Rows are points. Each copy is the shape, with its points in the same order, turned, moved and blurred by noise. Say if it was mirrored as well.

Shape:
[[  9 -44]
 [ 16  -8]
 [  1  35]
 [-29   4]
 [  1 -59]
 [ 38  34]
 [-11 -13]]
Copy 1, 7 rows:
[[ -3 -38]
 [ 17  -4]
 [ 18  44]
 [-23  25]
 [-13 -49]
 [ 49  30]
 [ -9   7]]
Copy 1 is: only turned
Copy 2, 7 rows:
[[-29  22]
 [  0   9]
 [ 32 -26]
 [-12 -31]
 [-50  22]
 [ 50   8]
 [-19 -10]]
Copy 2 is: mirrored
Copy 3 (7 x 2):
[[ 48  -6]
 [  8   8]
 [-37 -12]
 [ -1 -40]
 [ 60 -13]
 [-29  25]
 [ 11 -23]]
Copy 3 is: only turned

Shape, 9 rows:
[[ 15  41   0]
 [-26  -1  11]
 [ -4 -25  23]
 [-45 -25  14]
 [  6  -1 -24]
 [-32  -9 -14]
 [ 60   2  33]
 [  2  25  10]
 [ 43 -11  -4]]
Copy 1, 9 rows:
[[-43 -20 -16]
 [ -8  21 -39]
 [-11  41 -11]
 [ 14  50 -47]
 [  6  -7  -9]
 [ 18   9 -38]
 [-56  22  39]
 [-34  -2 -25]
 [-17   4  33]]
Copy 1 is: mirrored
Copy 2:
[[-41  15 -25]
 [ 12  12 -41]
 [ 37  12 -18]
 [ 45   3 -51]
 [ -7 -21  -7]
 [ 14 -17 -46]
 [-10  57  27]
 [-19  18 -32]
 [ -6  11  28]]
Copy 2 is: mirrored

Shape, 10 rows:
[[ 24 -19 -31   1]
 [-38  15  18   0]
 [ 22  37  17 -21]
 [-50   2  23  37]
 [-44   4  11   5]
 [  9  -6  24 -19]
 [-43 -15 -32   7]
 [ -7   5 -53   1]
 [ 25   3   3 -30]
 [ 24  17  19 -10]]
Copy 1:
[[-38 -33 -20 -36]
 [ 36   7 -17  -9]
 [ -3  15  34 -36]
 [ 27   9 -37  29]
 [ 35   0 -26  -4]
 [  8 -21  23 -18]
 [ 14 -18 -60 -23]
 [-18  -6 -47 -52]
 [-10 -20  22 -42]
 [-11   1  28 -22]]
Copy 1 is: mirrored
Copy 2, 10 rows:
[[ 38  -2  -2  11]
 [-38   2  11 -22]
 [ -1 -37  46  -4]
 [-44  47  11 -21]
 [-37  14  -1 -19]
 [-18 -17  16  21]
 [  1  21 -35 -29]
 [ 34  -1 -16 -29]
 [  6 -35  14  17]
 [ -3 -26  37  13]]
Copy 2 is: only turned

Shape (11 x 6):
[[  8  18 -19   2 -15   4]
 [-32 -18 -17 -20   8 -30]
 [ 19 -11 -12 -23  16  11]
 [-35 -12  22  -8 -14 -37]
 [-36  10 -13   5 -14 -29]
 [  4   4  24  19 -21  23]
 [-19 -17 -26  -4 -34   9]
 [ 10 -25  18   1  28  -9]
 [  5   6   2   9  -3   4]
 [ 18   4  21  -5 -24  12]
 [ 14 -23  -2  13   8 -21]]
Copy 1:
[[-19   6   1  10  -2 -11]
 [ -8 -23 -21 -43 -28  -3]
 [ 20  -9  -3  10 -26   6]
 [ -3 -14  -7 -60  13  -4]
 [-35 -10 -16 -39   2 -13]
 [  1  13   8   4  31  21]
 [-23  29 -11 -20 -19  14]
 [ 22 -38  11 -15  -4  24]
 [ -6  -8   4   1   6   9]
 [ 14  15  16   0  19  -2]
 [ -2 -26  26 -19 -12  15]]
Copy 1 is: only turned
Copy 2 (11 x 6):
[[ 17  18  20  -4 -12  16]
 [-16   1  12   0   9 -41]
 [  6   7   8  10  26  12]
 [ -8 -10 -20 -18 -14 -42]
 [ -2   6  15  -7 -30 -31]
 [ 21 -12 -12  -2 -29  30]
 [ 39  -4  21  -1  -9 -21]
 [-14  -4 -24  21  12   2]
 [  8   4  -2   6 -17  15]
 [ 26   0 -20 -17 -13  25]
 [  0  14 -21  29  -1 -11]]
Copy 2 is: mirrored
Copy 3:
[[-11  29  -9  21 -12  -3]
 [-31  28   2 -42   8  -6]
 [-24  17  36  11   0   8]
 [ -4  13 -24 -50   9  16]
 [-14  26 -30 -24  -1 -16]
 [ 13 -17  -9  15 -17   4]
 [-10  24  -2 -18 -47 -15]
 [ -3  -7  29 -10  26   2]
 [ -5   0  -3  12  -2  -2]
 [ 13   0   3  15 -12  24]
 [ 11  14  24  -9  20  -7]]
Copy 3 is: mirrored
Copy 4, 11 rows:
[[  7  13  -8 -13   0 -16]
 [-26  -3 -30 -23 -15  37]
 [-17  -2  19 -22  17   8]
 [ -7  10 -37  18 -10  47]
 [  0   7 -43  -6 -28  15]
 [ 34  -2   2  22  10  -1]
 [ 24  -2 -35 -30  13  13]
 [-29 -22  10  16  10  20]
 [  4  -2  -2   4  -1  -3]
 [ 18  18   5  15  22   4]
 [-26 -18 -15   9  14   0]]
Copy 4 is: mirrored

Shape (12 x 6):
[[ 10  12 -28  16  27  11]
 [-24 -17  17  37  13   0]
 [ 11 -22  -8  10 -46  -8]
 [ -7  23  -4  25   6   9]
 [ 20 -14  24 -24 -42 -38]
 [-16  16  12  -4  20 -10]
 [ 26   6  -2 -50   8   7]
 [ 22 -23  15   4 -12 -14]
 [ -7  21  -6 -13  -7 -13]
 [-14  -3 -23  -7  17  -5]
 [-19  -9   8  31  11  23]
 [-20   7   3   1  11 -20]]
Copy 1:
[[ 15  36  10  -1  33 -14]
 [ 36 -21  17 -17  14  -8]
 [-18 -28 -13  21  25   9]
 [ 19  12  -5  -3  18 -31]
 [-39 -27 -40 -12   2  28]
 [  1  12  -1 -35   1 -18]
 [-30  48 -12  -3 -16  16]
 [ -1  -8 -22  -7  16  25]
 [-24   8 -11 -14   9 -23]
 [ -8  17  25 -14  20 -10]
 [ 34  -4  19   3   5 -16]
 [ -8  -1   6 -34  12 -16]]
Copy 1 is: only turned
Copy 2, 12 rows:
[[ 37 -17 -37   4   6  -1]
 [  9  27 -22  11 -38 -18]
 [ -2 -16  35  22 -25   2]
 [ 31  13 -24  18 -10  12]
 [ -8  10  60  -5   7  -3]
 [  6  29 -24   1  14  -2]
 [ -4 -10  -1 -35  32  19]
 [ 11   0  23 -13 -15 -11]
 [  5  12  -1  13  21   9]
 [  1  -6 -26   9  15 -11]
 [ 11  13 -36   5 -35   0]
 [  3  25 -14  13   9 -11]]
Copy 2 is: mirrored

Shape (12 x 8):
[[-10  -9 -16  23  12  23   7 -34]
 [-11  30  58  -5 -23  21  13   6]
 [  8  14   4  17 -29  10 -19  -1]
 [ 32  18  10 -11   3 -29  -7  38]
 [ 12  28  -1   3  60  18 -21 -41]
 [ 17 -11  23   8  15  24  -1 -13]
 [ -6   5  24 -23 -36 -21   5 -23]
 [-15  55 -15  -1  25  20 -27 -13]
 [-22 -16  19   3  -5  17  11  -9]
 [ -5  39 -10 -48 -35  13   4 -27]
 [ 27 -10  -1  -4 -39 -20  10  33]
 [ 15  22   1  19 -14  -5  18   5]]
Copy 1:
[[  0  14   9 -11  35  13 -44   1]
 [ 17  -6  28 -17 -29 -12   3 -52]
 [  4  -6 -13 -22  -6 -27 -21 -12]
 [-14 -26  10   4 -26 -26  22  28]
 [ 33 -14  24  13  -8  29 -58  33]
 [ 19  19  30 -11  -1 -12 -24  10]
 [-15  20 -17  -5 -30   9   5 -29]
 [ 36 -50  -4  12   2  17 -41   0]
 [ 10  19  15 -20  16   7  -2 -20]
 [  5  -1 -31  43 -12   2 -14 -41]
 [-34   3  -8  -7  -3 -44  26   1]
 [-28 -17  14  -7  -2 -20 -16 -10]]
Copy 1 is: only turned
Copy 2, 12 rows:
[[-36 -37  10   3  -9   3   2  22]
 [ -7   1   5  36  16  50  32 -38]
 [  2   6  11  -4 -15  29  24   8]
 [ 31  29 -23 -14  22  12  -5 -21]
 [-39  15  22  27  -5  -8 -48   9]
 [-34  -6  -4   0   5  33 -12  -6]
 [-15   7 -29  14 -16   5  50 -28]
 [-10  20  48  32   7  -9  -3  15]
 [-29 -31   1  -1   8  17  22 -21]
 [-35  33   0  28  16  -6  57   8]
 [ 18   3 -40 -29  15  27  40  -4]
 [ 13  -8 -18  16  10  24  14  11]]
Copy 2 is: only turned

Shape, 14 rows:
[[-10  27 -14  16 -24  -9  -7   4 -17]
 [-13  35  -6  -9  -3  -6 -12   7  35]
 [ 13   7  10   8  -2  10 -12   5   8]
 [-13  -3 -12 -13  11  40 -25   7  21]
 [ 17  25   6 -18   4  12 -23  13  30]
 [ 24 -17 -14  -7 -19  -8  53 -14 -11]
 [-18  -8  25  40  -9  -4 -25  12  -1]
 [-15  29 -10  -8 -23   8  -4 -19  15]
 [ 26  -6 -16  -8  14  -4 -18   4  18]
 [-13  -1  10 -13 -10  -4  -2 -22  -1]
 [-19  -7  -3 -18 -13  -8  -3  13  21]
 [ 41 -13  -4   2 -24  23 -26 -43 -30]
 [-19  -4   0   9  17  12 -11   1  30]
 [-19  -6  25 -11  23  -7 -18  11 -49]]
Copy 1 (14 x 9):
[[  2  -1 -18  26  32 -12  -7   3  -3]
 [-29  14  -7  16  -4   1 -21 -11 -33]
 [-12   5   7  -3  29   9  -7  -6  -3]
 [-42  -9  10 -22   4   1  18  -7 -37]
 [-27   7   3 -10  14  12 -21 -23 -27]
 [ 39  11  -1  14  -7  16  29 -34  26]
 [-19  13  10  -2  32  -4  -5  46   2]
 [-23   3 -25  22   5  14   2 -18  -8]
 [ -9  21  12 -22  19 -10   0 -30  -6]
 [-22   3 -11   6 -11  12  -3   3  20]
 [ -4  15  -9  -7 -18   2   4   4 -17]
 [-21   4 -27 -17  50   5  29 -30  45]
 [-32  12  28   2   1   0   6   9 -16]
 [ -1 -42   6 -21   7 -27 -18  13  28]]
Copy 1 is: only turned
Copy 2, 14 rows:
[[ 20  18   2   6  30  15  24  -2 -20]
 [-12  -8   9  13   3  10  12  24 -53]
 [  9   2  11   1  -2   9 -19   5 -24]
 [ -9 -12  12  34 -25  48  -8  14 -22]
 [  4 -14  11  -3 -16  18 -12  31 -49]
 [ 20 -19  -3  -6 -10 -27  29  -3  31]
 [ -5  21   2  13  21   6 -33 -30 -28]
 [ -3  -8  24  14  18  11  26  11 -28]
 [ 14  -3   1  16 -18   0 -14  37 -13]
 [ -9 -13  13   6  24   9   1   7   4]
 [ -8 -23 -16  18  12   6   1   7 -20]
 [ 53  -1  48   6  16  17 -16  14  30]
 [-26   4  12  29 -13  12 -10   4 -25]
 [-20  18 -21 -23  26  37 -29   8  16]]
Copy 2 is: mirrored
Copy 3:
[[ -7 -23  -2   0  -7  17   9 -23  -8]
 [ 15 -17  -4  21 -13  32 -10  28  -4]
 [  6  12  -6  -2  -1   5  -5  11 -24]
 [  7  30  -8 -12 -23  37 -26  25   3]
 [  4   1  -6   9  -7  12 -30  35 -23]
 [-18   3  48 -24  24  -6  35  18   2]
 [ 23  25 -26  10 -19  -1  19 -21 -16]
 [  4 -21  -9 -11 -10  28   5  23   4]
 [-23  25   6  15   2  10 -13  26  -9]
 [  7  -1 -12 -14   4   2   9  15  20]
 [ 10   3   9   7 -21   3  -4  21  20]
 [-51  14 -29 -45  11  -5   9  11 -18]
 [ 22  29  -7  12  -6  27   1  21   1]
 [ 12  24 -19   0  26 -11 -24 -35  26]]
Copy 3 is: mirrored
Copy 4:
[[-11  17 -14 -15 -27  13  -6 -20  -2]
 [ 29   4 -15  14 -21   6  11   0 -27]
 [  5 -15   5   6 -28   4  13  -5  11]
 [  7 -10  -5  -2 -18  15  47  35   1]
 [ 17 -12  -3  31 -28  -3  34  -6 -10]
 [-31 -37  10 -10  33   7 -24 -18  -1]
 [  7  -3  -6 -15 -53  -5 -12  21  31]
 [  1  -3   3 -10 -25  19  10  -6 -28]
 [ -1 -11   1  37  -8  21  16  14   8]
 [-12  -3  19 -11 -17  -1   0  10 -18]
 [  0 -10 -18   5  -7  -9   4  23 -18]
 [-60 -22  33   4 -36  38  19  -9  14]
 [ 26  -9   1  -5 -18  13  13  29   3]
 [-20  39  18  -7 -10 -27  11  21  28]]
Copy 4 is: only turned
